Every row gives one point. Each copy is the shape, with its points in the same order, turned, moved and blurred by noise. Some copies are also mirrored. Which?

Shape, 6 rows:
0.006 0.020
-0.046 -0.023
0.045 -0.018
-0.030 0.035
-0.025 0.009
0.009 -0.012
Copy 1, 6 rows:
0.016 -0.019
-0.045 -0.034
0.018 0.033
0.003 -0.053
-0.008 -0.033
-0.007 0.000
Copy 1 is: mirrored
Copy 2 (6 x 2):
0.022 -0.024
-0.039 0.007
0.051 0.018
-0.012 -0.048
-0.011 -0.019
0.017 0.006
Copy 2 is: mirrored
Copy 3, 6 rows:
-0.004 0.013
0.043 -0.035
-0.044 -0.021
0.034 0.027
0.028 0.000
-0.009 -0.019
Copy 3 is: mirrored
Copy 4, 6 rows:
0.016 0.007
-0.047 0.029
-0.001 -0.043
0.015 0.045
-0.010 0.030
-0.012 -0.011
Copy 4 is: only turned

Shape, 7 rows:
-0.023 0.032 -0.015
-0.029 -0.021 -0.016
0.018 -0.017 -0.005
0.026 -0.019 -0.004
0.055 0.008 -0.044
-0.026 0.011 0.000
-0.004 0.022 0.050
Copy 1, 7 rows:
-0.034 -0.012 -0.028
0.019 -0.037 -0.014
0.020 0.007 0.006
0.021 0.019 0.009
0.023 0.056 -0.037
-0.020 -0.016 -0.010
-0.046 -0.003 0.040
Copy 1 is: only turned
Copy 2, 7 rows:
-0.004 -0.018 0.015
-0.014 0.002 -0.036
-0.018 0.037 0.000
-0.016 0.049 0.004
-0.050 0.047 0.050
-0.001 -0.005 -0.011
0.057 0.020 0.013
Copy 2 is: only turned

Shape:
-0.011 -0.013 0.024 -0.013
-0.015 0.017 0.012 0.011
-0.008 0.001 0.013 -0.011
0.119 -0.004 0.022 -0.013
0.000 -0.014 0.000 0.027
-0.008 -0.030 0.004 -0.002
0.023 0.013 -0.034 0.002
-0.009 0.037 0.015 0.009
-0.002 0.000 -0.043 0.043
0.022 -0.010 -0.026 -0.011
Copy 1:
0.021 0.032 0.004 -0.016
-0.011 0.014 0.031 -0.035
0.015 0.011 0.013 -0.020
0.029 -0.071 -0.066 -0.058
-0.028 0.009 -0.003 -0.014
0.000 0.021 -0.005 0.001
-0.004 -0.034 0.011 0.006
-0.002 0.000 0.033 -0.044
-0.057 -0.012 0.015 0.006
0.013 -0.024 -0.002 0.006
Copy 1 is: only turned
Copy 2, 10 rows:
-0.025 0.009 0.016 0.022
-0.003 -0.015 0.020 0.002
-0.021 0.014 0.018 0.006
0.065 0.086 -0.040 0.046
-0.008 -0.011 -0.012 0.027
-0.040 0.010 -0.005 0.021
0.004 0.012 -0.033 -0.011
0.013 -0.013 0.025 -0.002
0.002 -0.040 -0.044 0.002
-0.012 0.024 -0.037 -0.001
Copy 2 is: mirrored
Copy 3, 10 rows:
-0.003 0.021 -0.021 0.004
0.006 0.020 0.013 0.035
-0.004 0.015 -0.015 0.013
0.004 -0.099 -0.056 0.042
0.033 -0.001 0.015 0.006
0.001 0.002 -0.003 -0.014
-0.006 -0.023 0.031 0.026
0.008 0.019 0.010 0.050
0.016 -0.010 0.058 0.011
-0.007 -0.036 0.019 -0.001
Copy 3 is: only turned
Copy 4 (10 x 4):
0.047 0.015 0.006 0.004
0.012 0.007 -0.020 -0.005
0.027 0.010 -0.001 0.012
0.055 -0.099 0.031 0.048
0.014 -0.003 0.016 -0.019
0.031 0.016 0.033 -0.005
-0.015 -0.016 0.020 0.024
0.008 0.002 -0.033 0.004
-0.031 -0.003 0.024 -0.029
0.004 -0.006 0.034 0.021
Copy 4 is: mirrored
